Each row of a before or after table is a point. One or more steps were done to the points. Then noise was added and the rows were shuffled. The steps act on columns, c1 being the first. What was done? A step turns or swaps two columns, mirrors them in a line or flattens them onto one, adds a multiple of one to another, or multiplies or shifts one. Angles are multiples of 10 degrees, from the lower column toward the higher: turns from -170 to 170, lines from 10 to 170 but not 90. Use the fewest steps. Two steps may share a column if one is a turn and the other turns, adds or multiplies; they go together, in the order done. Otherwise the lowest column goes first.
(in the rows, 128 means zero)

Before (14 x 2):
[[149  93]
 [147 145]
 [168 171]
 [156 161]
 [112 108]
 [164 183]
 [ 95 104]
 [110 108]
 [ 74  85]
 [140 162]
 [157 165]
 [148 123]
 [ 75 106]
 [ 79 131]]
After (14 x 2):
[[121  86]
 [ 93 149]
 [123  83]
 [162 174]
 [172 150]
 [146 166]
 [135 156]
 [153 193]
 [125  62]
 [116  72]
 [108 123]
 [131 151]
 [135  94]
 [120 105]]
Steps: turn c1 and c2 by -150 degrees

Before (12 x 6):
[[177 123  92  51 109  78]
 [170 135 138 149 126 165]
 [154 120  90 153  96 152]
 [180 203 154 149 130 156]
 [149 124 130 146 125 126]
 [116 139 120 160 104 166]
 [177 164 127 115 113 161]
 [142 180 133 140  95  69]
 [141 130 152  97  99  89]
 [117 133  97 160 166 165]
 [101 129  60 159  99 147]
 [ 77 117 151 142 101 154]]
After (12 x 6):
[[129 100  81 122  90  83]
 [139 116 142 139  96  73]
 [163 176 147 165 107 126]
 [123 147 148 115 123 108]
 [203 181 173 138 131  90]
 [116  78 172 140  93  99]
 [134 169 157 146 125  86]
 [135 116 116 139 177  74]
 [124 175 110 135 103 241]
 [179 142 154  70  84 144]
 [120 155 109 133  86  88]
 [130 140 173 114  88 183]]
Steps: swap c1 and c2; shift c3 by 20; multiply c4 by 1.3; turn c4 and c6 by -120 degrees; multiply c5 by 1.3

Before (8 x 11):
[[116  72  64 166 137 178 121 122  68 154  97]
 [163 157 148 110  84  92 196  87 113 137 126]
 [138 128 158 113 115 106 124 165  81 117 137]
 [119  90 133  95 133 160 138 108  71 167 187]
 [124 119 114  86  96 172 186  86  98 136 130]
 [160  99  98 167 179 141 144 155  74  95  90]
 [125 146 134 126 128 108 184 145  74 125 136]
 [107 172  55 116 142 127  86  81 136 165 116]]
After (8 x 11):
[[185 110 104 103  87 157 147 151  25 172 179]
 [145  81  98  82  92 212 120 125  19 115 134]
 [192 157 130 143 125  86 193  89  64 115  86]
 [147  78 138 143 189 150 140 110  26  80 133]
 [155 106 142 162 130 163 184  82  43 109  94]
 [136 188 110 121 119 183  87  84  85  88 141]
 [157 148 127 134 134 113 184 145  24 129 131]
 [174 127 131 146 136  96 123 168  32 134 118]]
Steps: shift c1 by 30; turn c3 and c6 by -50 degrees; turn c2 and c3 by 30 degrees; turn c4 and c10 by 160 degrees; swap c5 and c11; shift c9 by -50

Before (13 x 18):
[[115 127 135 138 130 115 135 117 118 153 178 122 139 120 147 147 126 149]
 [129 129 135 141 138 112 140 116 111 145 124 148  95 110 111 149 115 149]
 [119 128 127 115 121 126 141 128  74 123 135 126 158 105 107 130 104 147]
 [126 108 140 125 135 108 144  98 120 148 138 187 158 104 160 132 126 105]
 [121 130 106 120 156 126   7 119  92 115 126 126 145 168 122 129 126  57]
 [137 113 112 124 133 219 132 104  83 143 131 128 144 113 114 131 135 119]
 [118 134 143 110 121 104 153 128 134 144 152 158 134 129 120 142  91 117]
 [139 110 139 122 122 111 150 118 123 152 122 136 140 145 114 152 126 147]
 [116 147 142 136 123 116 134 117 128 119 120 123 151 105 126 130  99 143]
 [114 126 112 119 123  96 159 112 116 146 138 141 147 133 135 126 140  58]
 [120 109 135 120 120 107 134 125 130  71 147 129 106 115 108 124 136 159]
 [198 172 125 127 129 101 150 126  91  83 143 128 144 135 114 132 126 148]
 [167 109 140 146 200 105 138 115 137 153 157 128 118 123 107 152 129 136]]
After (13 x 18):
[[118 122 143 111 107 104 152 124 133 146 131 158 135 130 120 140  91 117]
 [168 141 141 146 192 104 164 146 138 153 157 129 119 124 107 153 127 135]
 [125 136 140 125 111 107 171 162 120 146  96 188 157 104 161 130 125 105]
 [197  86 125 125 110 101 161 115  90  82 142 128 144 134 115 132 127 149]
 [139 141 139 120 106 111 156 143 123 153 116 135 139 143 115 152 125 147]
 [115 106 143 134 110 115 151 131 128 120 123 123 151 104 125 131  99 144]
 [120 127 127 114 101 125 163 129  75 122 136 126 158 103 106 130 104 147]
 [121 146 135 119 130 108 111 139 131  69 147 129 105 114 109 126 135 160]
 [122 123 105 119 204 127  52 136  93 115 126 126 146 168 123 129 125  56]
 [137 133 110 125 123 220 147 155  82 143 131 128 144 113 113 129 134 119]
 [129 121 135 140 147 113 116 138 112 147 110 148  95 111 111 148 115 148]
 [115 127 136 139 122 117 144 139 119 152 183 122 141 121 148 146 127 148]
 [114 124 111 119  99  96 169 143 116 145 129 142 146 133 135 125 140  60]]
Steps: turn c2 and c8 by -160 degrees; add 1 times c13 to c7; turn c5 and c7 by 30 degrees; add -0.7 times c12 to c11

Before (13 x 32):
[[116  74 188 110 136 115 117 161  80 116  99  98 192 185 117 106  75  90
  104 108 154 120  94 153 111 166 140 110 157  83 175 166]
 [125 175 155 132 120 109 139 130  66  42  93 123 120 157 123 144  87  93
  109  90  79 150  83  76 107 136  78 177 176 134 124 109]
 [173 148 127 171 213 104 111  92 173 168 137 193 123 161 142 117 139  88
  121 171 150 127  85 162 126  86 167 165 128 186 132 109]
 [ 98 189 166 101 155 115 188  67  98 109  81 168 168 109 151 130 118 148
  104  98  82  89 137  90  78 136 117  91 110 121 128 152]
 [113 162 129 145 152 124 175 119 142 124 123 166 130 147 128 122 135 132
  108 102  95 143  80 124 144  88 110 106 111 140 113 129]
 [135 132  92 170 143 125  68 148 134 112 118 187 188 184 107  62 116 201
  101 140 136 126 127  53 134 169 130  99 157 144 136 131]
 [146 134 166 166 118  24 124 165 205 142 113  94 132 115  99 105 177 139
  168 154 150 128 147 124 147  79  92 133 131 143 113 146]
 [116 149 142 137  96 143 138 166 167 101 176  95 132 139 122 104  91 127
   44 220 144 155 118  95 154 103 120 143 160 155  80 160]
 [170 129 112 169  87 143  86 143 126  90 106  74 128 203 118  92 118 118
   88 115 126 109 119 144 136 132 131 178 160  61  45 113]
 [161 148 109 134 186 116 123 187 104 123 128  74 123 115 181  37  89  88
  177 160 112 155 136 161 158  78  97 122 115 146 136 102]
 [160 104 132 147  45 100  87 141 159 120 153 116 130 168  82  99  95 109
  118 177 151  92  87 149 191 134  97 119  80 141 153 137]
 [156 132  58 115  56 143 121 157 126 161 100 101 119 197 131 123  79 118
  134 114  92 134 128 166 116 111 130 155 151 105 136 164]
 [133  92 116 155 153  65 124 124 129 152  46 154  60 176 113 122 105 122
  121 166  85 208 117 124 123 129 123  86  99 111 151 123]]
After (13 x 32):
[[119  74 186 108 137 115 155 160  81 115 111 129 192 190 122 127  73  88
  130 116 160 122  91 150 113 157 134 103 131  88 181 168]
 [131 133  92 166 147 134 165 148 140 111 101 212 182 190 112  58 121 193
  123 143 140 126 130  53 134 177 129 118 180 126 139 135]
 [124 175 149 133 119 107 176 129  74  47 179 151 113 156 117 141  87  86
  132  98  78 147  81  82  98 136  76  97 110 137 120 114]
 [139 129 169 169 115  28 136 164 209 136 134 123 131 120  94  99 171 141
  126 143 152 125 153 132 145  82  91 117 138 135 109 148]
 [ 96 184 170  94 156 117  94  54  91 108  90 196 173 106 158 127 120 149
  127 102  77  87 141  93  81 129 122  81  71 122 127 155]
 [171 144 122 163 209 103 130  93 176 169 164 220 123 163 145  97 140  95
  118 172 146 124  81 161 124  88 167 131 152 172 127 108]
 [111 169 120 148 158 124  98 120 138 135 102 192 133 145 126 110 130 126
  127 112 100 145  79 123 141  86 112 121  90 138 107 131]
 [164 125  56 116  59 142 155 153 126 168 156 131 117 197 131 130  82 119
  129 119  93 134 127 165 121 110 128 103 124 108 140 171]
 [160 109 134 149  48 101  94 141 152 126 125 147 132 161  85  98  99 112
  124 178 152  82  81 149 192 136  97 155 177 141 149 143]
 [118 151 145 139  99 143 157 166 166 101 147 129 128 137 118  99  93 124
  107 232 148 154 113  91 156 105 124 177 115 146  79 158]
 [165 147 109 132 183 116 111 185 105 119 124 102 124 119 187  42  83  85
  122 143 110 154 144 158 157  76  97 125 140 114 141  98]
 [140  89 116 160 154  64 101 121 128 150  84 182  69 176 106 126 104 123
  113 167  89 207 110 123 120 131 121  48 135 110 160 120]
 [166 134 114 169  92 144 171 145 123  90 174 106 122 201 116 118 116 115
  136 125 120 109 117 143 136 129 132 107 168  51  46 110]]
Steps: turn c7 and c29 by -100 degrees; swap c11 and c28; shift c12 by 30; turn c16 and c30 by 20 degrees; flatten c19 and c20 onto the line at 100 degrees
